Rows are points. The points of each table are mixes of a few directions, plus a little noise. How many directions does each table use, and how many do they share? Where both have some left over, give the other angles between the two spaces (their principal angles), to ten degrees, smallest first.
(in the rows, 128 means zero)

First, 7 rows:
[[100  73 139]
 [123 118 130]
 [153 176 118]
 [139 148 124]
 [164 199 114]
 [141 152 123]
 [ 80  33 147]]
Second (6 x 3):
[[104 142 137]
 [105 162 195]
 [ 86 144 127]
 [219  93 138]
 [133 114 102]
 [118 110  71]]
Directions: first 1, second 2, shared 0; angles 80

First, 8 rows:
[[150 126 145 114]
 [101 131 108 144]
 [153 126 148 112]
 [ 67 133  82 165]
 [226 118 202  68]
 [148 126 144 116]
 [122 129 123 132]
 [ 55 135  73 173]]
Second:
[[164 124 155 106]
 [190 122 175  90]
 [181 123 168  96]
 [143 126 139 119]
 [ 59 135  76 170]
 [ 61 135  77 169]
 [ 99 131 106 146]]
Directions: first 1, second 1, shared 1

First (6 x 6):
[[127  86 188 122 135 125]
 [ 99 167  62 104 124 120]
 [182 185 127 140 104 123]
 [133  88 195 121 135 118]
 [ 58 126  48 124 125 192]
 [164 116 146 158 143  89]]
Second:
[[146 147 181 167 189  83]
 [118 116  92 102  86 159]
 [110 111  77  90  69 173]
 [149 150 194 176 204  72]
 [118 116  97 106  93 154]
 [128 128 127 127 127 130]]
Directions: first 4, second 1, shared 0; angles 40

First:
[[123 134 132 141 150 127 102 164]
 [ 94 113 117  93 154 107 114 157]
 [246 167  95 140 131 202 178  49]
 [120 110 125  74 139 152 128 140]
 [ 71 144 110 164 143  18 121 125]
 [132 168 121  93 187 145 107 159]
 [ 69 135 174 146  73  83 131 114]
 [ 95  94 189 167  60 138 109 155]
 [174 128 120 149 124 162 136 115]
 [157  89  96 114 118 144 154 100]]
Second, 7 rows:
[[165 125 166 194  91 155 140 106]
 [147 121 162 142 198 139 130 157]
 [114 156  95 115  41 108 141 180]
 [123 131 133 103 192 119 128 185]
 [ 77 116  69  55 138 104 102  58]
 [111 110 112 107 149 127 111  56]
 [159 137 159 181  88 144 145 154]]
Directions: first 5, second 3, shared 1; angles 40, 70

First:
[[129 137 118 131 117 122 140 128 128]
 [100  59 210 123 217 180   7 145 107]
 [174  98 152  81 163 142 152  79 165]
 [164 136 112 104 116 117 185  94 156]
 [130 163  89 139  84 104 174 131 129]
 [ 93 144 117 161 110 122 102 164 100]
 [112 175  79 158  70  98 165 150 115]
 [119 155 100 144  95 111 150 140 121]
 [129  86 174 111 181 156  79 121 130]]
Second, 7 rows:
[[125 155 111 147  60  96 184 171 108]
 [119 160 110 111 138 111  52 101 162]
 [115 105 226  93 146 158  75 111 132]
 [149  95 128 123 156 134 137 135 127]
 [147 117 110 155  77 107 231 190  91]
 [110 114 129 144 175 180 133  78 119]
 [130 150  81 124 145 110  83 109 155]]
Directions: first 2, second 4, shared 1; angles 70

First:
[[ 96 113 118 145 132 145 161 133 110 149 104]
 [136 115 131 130 134 130 158 124 118 150 118]
 [175 140 130 135 109 102 112  88 140 111 147]
 [ 85 112 113 167 112 154 183 110 108 157  89]
 [123 125 155  88 147 148 138 170 138 148 124]
 [137 146 122 113 137 108  65 143 140  86 159]
 [180 117 132 129 132 105 152 101 119 146 135]
 [ 99 142 161  99 112 168 134 155 159 137 115]
 [141 160  93 139 130  79  15 121 137  42 180]
 [111 111 125 135 136 141 164 134 112 154 108]]
Second (11 x 11):
[[148 110 116 144 136 130 143 123 125 137 140]
 [103 107 249 171  57  59 139 167  63  36 160]
 [133 139 105 115 139 138 126 112 140 149 114]
 [133 139 147 128 107 103 140  99 112 127 111]
 [138 135 121 125 126 122 137 104 127 142 115]
 [116 108 126 138 144 150 114 179 136 109 160]
 [141 133 107 123 136 132 135 104 135 151 116]
 [147 143  97 115 137 131 138  85 139 164 102]
 [127 108  71 124 180 186 108 174 167 147 156]
 [131 147 105 109 136 135 125 102 141 153 105]
 [ 92 142 164 117 110 122 104 159 124  94 130]]
Directions: first 4, second 3, shared 1; angles 60, 80

First (10 x 12):
[[105 183 185 123 125 104 161 161 128 141 135 173]
 [137  91  65 139 133 153 106 113 127 101 110  98]
 [155  30 164 108  86 137 139  93 107 204 137 105]
 [138 160 118 132 148 118 104 119 146 106 142 118]
 [101 216 181 127 140  97 156 169 136 122 138 179]
 [134  80  37 143 137 166 100 113 125  82  99  88]
 [143 216 118 132 171  98  84 119 168  79 165 118]
 [123  48 138 121  90 151 160 127  96 175 106 130]
 [171  79  90 126 134 136  76  74 140 127 147  68]
 [ 77 174 186 129 114 116 197 193 108 142 105 201]]
Second (9 x 12):
[[103  94 186 100 144 185  96 196 180 131 157 102]
 [171 142  96  91 106  72 151  67  85 134  75 124]
 [ 85 173 106 210 169 161 152 132 129  98 155 162]
 [107 120 115 114 164 121 139 156 127 101 149 126]
 [136  47 133  61 114  72 100 183 131 130 166 106]
 [152 106 146 135  76 119 100 121 134 164 130 128]
 [175 215 136 147  93 165 153  16 109 162  23 129]
 [105 148  98 121 180 119 161 131 113  88 129 132]
 [118 108 139 171 104 137 103 152 145 144 168 143]]
Directions: first 3, second 4, shared 0; angles 40, 80, 90

First, 8 rows:
[[133 207 120  98 135 130 152 154 113 121 159  83  62 150]
 [ 86  45 165 145 146 145 117  91  91 149 132 144 171 127]
 [129 154 127 118 132 130 137 137 121 126 140 112 105 136]
 [146 126 114 135 115 119 120 133 153 121 109 144 142 117]
 [150 142 110 131 114 118 123 138 156 119 112 138 132 120]
 [121 182 132 104 141 135 149 143 103 128 159  88  77 148]
 [128  90 130 143 122 126 115 117 139 130 110 151 161 115]
 [131  77 128 150 118 123 110 113 145 130 102 163 174 111]]
Second:
[[137 115 119 124 133 126 118 132 122 127 133 121 143 123]
 [ 24 169 198 198  87 163 137  49 167 197  84 167   7 114]
 [140 108 117 126 134 126 111 132 119 130 134 117 149 117]
 [144 165 126 102 129 115 171 154 134  91 132 140 126 164]
 [144 126 118 116 133 122 131 141 123 115 134 124 144 134]
 [140 152 126 110 129 119 156 146 131 103 131 136 128 152]
 [143 126 119 117 133 122 131 140 124 115 134 124 143 133]
 [128 106 123 135 130 131 106 121 122 141 130 119 139 111]
 [141 114 117 122 134 125 118 135 121 124 134 119 148 123]
 [138  98 115 130 135 128 101 128 117 137 134 113 152 110]]
Directions: first 2, second 2, shared 0; angles 50, 80

First:
[[147 136  94 102 143 161 143  56 147 115 116 172 175 102 129  90 176 151]
 [ 68 123  98  98 113 135 164 112 152 120 132 161 160 134  97  99 118 124]
 [162 139 110 116 146 156 132  68 139 120 117 159 160  97 140 105 173 149]
 [219 147 144 150 156 150  98  89 114 128 118 124 125  87 168 138 179 151]
 [ 43  90 102  99  99  89 131 194 146 128 129 114 124 212 100 118  63 111]
 [163 123 154 153 132 111  91 169 107 136 127  89  92 143 152 155 114 127]
 [122 130 206 184 112  85 106 230  83 153 152  56  44 136 131 203  69  89]
 [ 99 137 119 115 122 138 157 104 138 124 135 151 147 111 108 116 133 125]]
Second (8 x 18):
[[101 171  91  83 149  74 122 119  87 129 115 152 215 112 183 134 106 159]
 [105 161  98  91 145  83 122 124  95 130 118 147 199 115 171 134 109 154]
 [101  98 103 108 141 110 108 179 116 146 146 119 160 125 121 143  98 155]
 [132 137 131 129 127 128 132 117 128 124 124 132 127 128 133 125 133 125]
 [126  99 130 135 126 140 121 155 137 136 141 115 111 132 105 133 122 129]
 [169 175 166 159 109 154 158  48 146  99 100 142  81 132 139 105 175  87]
 [145   8 165 186 106 207 114 212 189 150 177  72   7 153  17 136 130 105]
 [147 175 141 133 122 128 147  70 126 109 104 146 125 126 154 115 152 110]]
Directions: first 3, second 2, shared 0; angles 50, 70

First:
[[116 112 103 187 121 161 108 159 101  23 147 120 101  87 136 143 138 104
  208 113 122 224  86  50]
 [132 165 129 152 168 164 138 176 160 123 161 156 121 121 115 163 149 160
  105 110 101 145 154 104]
 [176 176 199 133 147 123 118 145 129 150 147 105 147 116 142 127 121 109
   51  99 120 156 165 133]
 [119 123 100 128 143 135 129 153 160 121 166 157 109 119 105 130 142 154
  134 134 134 128 133 137]
 [111 159 121 127 156 161 164 130 144 177  91 157 144 167 124 174 141 173
  103 126  85  68 152 118]
 [ 83  43  82 117  42  90 117  44  49  76  42  81 130 143 155  88  97  72
  249 169 160 123  47 115]
 [148 115 133 122 160 144 110 144 131 143 179 138  98  83 119 124 135 120
  105  98 147 121 122 142]
 [152 165 156 127 152 125 128 159 164 147 166 138 134 125 118 130 135 144
   72 119 123 140 167 145]
 [161 171 159 121 151 108 121 175 190 142 198 142 132 120 106 114 136 151
   56 128 135 159 183 165]
 [103  76 114  91  91 113 139  41  63 175  34 102 141 159 154 115 103 100
  162 142 138  37  83 147]
 [105 103 110 104  78  85 135  83 116 129  78 110 149 167 134 100 110 120
  162 170 142 106 115 152]]
Second, 8 rows:
[[116 119 100 185  38 154 167 124 119  59 148 208 117 202 166 169  90 133
  164 182 137 164 148  66]
 [119 129 101 144 175 138 112 173 167 115 176 133  96  73  88 127 164 142
  149  93 116 171 128 113]
 [124 156 133 119 109  82 129 140 168 111 123 110 158 155 115 103 130 146
  124 165 126 163 155 152]
 [136 124 147  74 132  53 116  94 160 210 112  85 142 119 100  72 128 116
   93 117 136  98 149 201]
 [115 110 110  93 117 122 137 110 121 145 110 140 141 156 130 118 119 150
  125 170 149  61 116 170]
 [149 121 155 128 154 164 135 100  94 202 118 138 110 110 146 156 122 104
   85  69 115  71 131 119]
 [135  89 134 131 195 154  72 128  71 118 123  58  91  12 121 114 156  72
  170  44 129 150  52 105]
 [129 173 142 156 105 156 154 156 124  68 111 151 169 191 159 162 117 160
  118 183 113 148 147  99]]
Directions: first 5, second 6, shared 4; angles 50

First (9 x 32):
[[123 136 128 136 131 136 128 127 119 123 141 121 118 128 124 117 134 123
  118 122 142 120 128 129 131 126 150 134 134 130 110 112]
 [148  80 129  89 110  85 130 131 171 153  54 160 184 134 152 189  96 159
  180 160  52 169 126 121 106 145   7 101  94 124 215 211]
 [123 140 127 140 133 139 129 127 117 121 148 119 113 127 122 111 137 119
  114 120 150 116 129 129 134 125 161 135 137 129 104 106]
 [133 118 129 121 125 119 128 128 136 132 113 134 139 128 133 140 121 135
  139 135 112 137 128 127 125 132 103 121 121 126 146 144]
 [136 112 129 114 122 113 128 128 144 137 100 141 149 130 137 150 116 140
  148 140  99 143 128 125 120 135  85 118 116 127 159 158]
 [120 146 128 142 135 145 128 127 111 119 156 115 106 125 120 105 139 117
  107 116 157 113 128 131 137 121 173 139 141 130  95  95]
 [119 149 127 146 137 147 128 127 109 117 160 113 104 125 118 101 142 114
  106 113 162 111 128 131 137 119 182 140 143 130  89  91]
 [130 125 128 126 126 124 129 129 130 131 123 131 132 129 132 132 126 130
  131 130 122 131 128 127 127 129 119 125 125 128 134 133]
 [121 145 127 141 133 143 126 128 113 118 154 117 108 128 121 105 139 117
  109 117 155 113 129 130 136 122 170 138 140 130  97  98]]
Second, 9 rows:
[[112 130 125 128 125 134 124 126 137 123 123 130 120 125 119 147 113 117
  139 134 131 123 149 132 132 133 116 124 133 138 130 134]
 [142 113 130 116 124 113 131 130 137 138 107 136 149 131 139 139 126 142
  139 135 104 142 119 125 120 130  96 121 116 124 154 150]
 [119 142 128 140 132 141 125 127 117 119 151 118 110 126 119 114 135 117
  114 119 152 116 132 130 135 123 163 136 139 131 102 104]
 [ 71 134 117 123 114 145 109 118 167 107 105 144 100 120  98 210  70  87
  173 151 138 117 207 142 142 151  73 111 143 162 140 156]
 [146 133 133 135 134 129 135 132 108 132 146 119 131 131 136  90 153 139
  104 114 136 127  99 125 126 117 165 139 127 116 111 105]
 [155 121 132 126 131 117 135 132 118 139 129 125 145 131 142 102 148 148
  115 121 115 137  95 122 120 121 137 132 118 114 133 127]
 [ 96 139 122 132 125 142 117 122 140 113 130 130 105 123 109 157 106 103
  143 134 146 115 166 135 138 137 121 124 140 145 120 129]
 [180 131 139 138 143 119 146 137  84 145 160 108 146 135 152  41 187 163
   77 101 131 132  53 116 118 102 198 149 120  96 102  89]
 [134 110 127 114 122 115 128 129 145 136 100 141 148 130 136 152 115 138
  149 141 101 142 131 127 121 135  82 118 116 127 161 158]]
Directions: first 1, second 2, shared 1

First (10 x 32):
[[128 139 148 137 114 146 118 166 143 117 102 151 121 115 118 115 131 164
  125 155 129 115 106  89 117 148 120 107 125 127 109 140]
 [183 144 130 126 128 103  68 147 165  89 138  92 108 140 119 167 129 106
  121 140 100  98  96 133 136 155 107 129 152 100 144 136]
 [ 74 108 119 127 132 145 189  96  88 169 128 155 151 121 139  95 127 136
  135 108 154 161 167 137 123  96 151 135 106 155 118 118]
 [163 135 123 126 133 108  93 130 148 106 141 100 117 139 125 156 128 106
  124 128 110 113 114 142 136 140 117 134 144 111 142 130]
 [159 121  98 114 149  86 109  82 127 123 174  72 127 155 140 169 123  61
  129  94 111 133 145 191 148 114 127 160 146 116 166 115]
 [128 139 148 136 115 144 117 166 143 116 102 152 121 115 117 116 131 164
  125 155 128 115 105  89 117 147 120 107 125 125 110 140]
 [ 79 127 150 140 111 172 168 157 113 148  88 187 138 101 122  79 131 191
  130 151 153 138 128  76 107 129 137 103 104 150  90 135]
 [134 103  81 108 158  85 145  44  99 150 189  72 142 160 152 160 119  44
  135  67 124 156 177 219 153  86 144 175 138 132 173 103]
 [117 131 139 133 120 144 135 146 129 130 110 149 128 117 123 112 131 154
  127 142 135 127 122 104 120 133 128 115 121 133 114 134]
 [115 131 140 133 120 145 137 146 128 131 111 151 129 117 123 111 130 156
  127 141 135 127 121 102 120 134 128 116 120 133 112 133]]
Second, 10 rows:
[[124 133 181 111 159  67 126  79 169 177 158  83  91 112  90 169 127 109
  249 136  74 151  97  89 153 187  50 158 149 102 155 191]
 [128 128 129 128 130 126 127 127 129 129 129 127 127 127 127 129 128 128
  131 128 127 129 127 127 129 129 126 129 129 127 128 130]
 [130 126  97 138 109 165 129 157 103  99 111 154 151 138 150 104 129 140
   56 124 160 114 145 151 114  92 175 110 116 143 113  91]
 [129 126 118 131 122 139 128 138 121 118 122 136 135 131 135 120 128 132
  105 127 138 124 134 135 123 116 143 122 123 133 123 116]
 [130 125 104 136 114 155 129 149 110 107 115 148 145 135 144 110 129 137
   75 124 151 117 142 145 117 102 162 115 120 139 118 101]
 [125 132 168 115 151  83 127  91 159 164 151  95 100 116 100 160 127 113
  219 133  87 146 106  98 147 173  69 150 143 109 147 174]
 [128 128 132 127 131 124 127 124 130 132 131 124 126 127 126 131 128 127
  138 128 124 130 125 126 130 132 123 131 130 126 131 133]
 [126 131 157 118 146  95 127 100 152 156 146 103 108 119 108 151 127 117
  196 132  98 141 111 106 142 162  84 145 139 115 143 163]
 [131 124  90 140 106 172 129 163  98  94 108 160 154 139 154  98 129 142
   41 123 167 112 151 156 110  85 184 106 114 147 109  83]
 [129 126 103 136 113 157 129 151 108 105 114 149 146 136 146 109 128 137
   71 124 153 117 143 146 117 100 165 114 117 140 115  99]]
Directions: first 2, second 1, shared 0; angles 70
